Each point is reached from the start by the listed moves, each made 0, 1 or 2 times, or once backwards (-1), plus a little noise. Is the number of moves made odd or even? Then give how often each move was made.
In the rows, 128 means zero.

Moves:
(1): | 159 | 132 | 127 |
(2): | 124 | 153 |  87 |
(3): | 125 | 154 | 144 |
Start: | 130 | 130 |  84 |
Points:
| 195 | 136 | 139 | => even (2, -1, 1)
| 189 | 162 |  41 | => odd (2, 1, 0)
| 162 | 156 |  43 | => even (1, 1, 0)
| 161 | 132 | 144 | => odd (1, -1, 1)
|  99 | 149 |  42 | => even (-1, 1, 0)

Moves:
(1): | 157 | 127 | 120 | 118 | 135 | 133 | 139 | 142 | 123 |
(2): | 119 | 151 | 109 | 118 | 154 | 127 | 138 | 123 | 144 |
(3): | 132 | 132 | 146 | 115 | 126 | 116 | 125 | 136 | 134 |
(4): | 126 | 113 | 144 | 148 | 151 | 140 | 114 | 124 | 128 |
(5): | 135 | 109 | 126 | 114 | 130 | 124 | 120 | 106 | 142 |
(6): | 123 | 126 | 158 | 117 | 133 | 138 | 148 | 108 | 116 |
(7): | 129 | 129 | 131 | 146 | 119 |  97 | 155 | 118 | 116 |
(8): | 108 | 116 | 124 | 114 | 134 | 135 | 125 | 145 | 121 |
Start: | 122 | 145 | 128 | 125 | 123 | 132 | 119 | 134 | 127 |
Points:
|  83 | 161 | 171 |  65 | 249 | 194 | 111 | 192 | 139 | => even (1, 2, 2, 2, -1, 1, -1, 2)
| 128 | 221 |  84 | 136 | 128 |  51 | 210 |  91 | 141 | => even (0, 2, 0, -1, 0, 0, 2, -1)
| 103 | 114 | 243 | 162 |  97 |  65 | 150 |  94 |  92 | => even (-1, -1, 2, 1, 0, 1, 2, 0)
| 179 | 170 | 182 | 139 | 209 | 160 | 149 | 143 | 122 | => odd (2, 1, 1, 2, -1, 1, 0, -1)

Moves:
(1): | 146 | 123 | 120 | 145 | 153 | 135 | 147 | 119 | 134 | 122 | 109 |
(2): | 120 | 141 | 144 | 126 | 138 | 133 | 118 | 131 | 135 | 124 | 137 |
(3): | 132 | 132 | 124 | 129 | 134 | 158 | 138 | 140 | 121 | 128 | 141 |
(4): | 146 | 113 | 126 | 137 | 148 | 121 | 153 | 125 | 123 | 115 | 131 |
(5): | 118 | 141 | 135 | 138 | 119 |  97 | 136 | 138 | 130 | 119 | 123 |
(6): |  95 | 131 | 132 | 130 | 132 | 124 | 110 | 139 | 126 | 130 | 115 |
(7): | 141 | 118 | 136 | 116 | 139 | 130 | 136 | 145 | 131 | 141 | 130 |
(8): | 115 | 144 | 125 | 128 | 132 | 114 | 102 | 127 | 107 | 128 | 124 |
(9): | 142 | 120 | 141 | 144 | 138 | 133 | 131 | 140 | 128 | 125 | 134 |
(10): | 118 | 128 | 134 | 130 | 129 | 137 | 130 | 119 | 117 | 138 | 121 |
(11): | 132 | 131 | 125 | 118 | 132 | 137 | 127 | 126 | 130 | 118 | 112 |
Start: | 118 | 127 | 145 | 120 | 126 | 126 | 121 | 150 | 120 | 131 | 128 |
Points:
| 132 | 118 | 190 | 127 | 171 | 107 | 115 | 206 | 148 | 133 |  58 | => odd (1, 0, -1, -1, 1, 1, 2, 0, 2, 0, 2)
| 184 |  97 | 136 | 129 | 163 | 137 | 249 | 198 | 122 |  84 | 116 | => odd (0, -1, 2, 2, 2, 0, 1, -1, 0, 0, 2)
| 127 | 119 | 179 | 162 | 201 | 105 | 184 | 163 | 150 |  82 | 120 | => even (1, 2, 0, 2, 1, 1, 0, -1, 0, 0, 0)
|  55 | 157 | 187 | 184 | 200 | 143 |  61 | 195 |  63 | 137 | 118 | => odd (1, 1, 1, 0, 0, 2, 0, 2, 2, 1, -1)
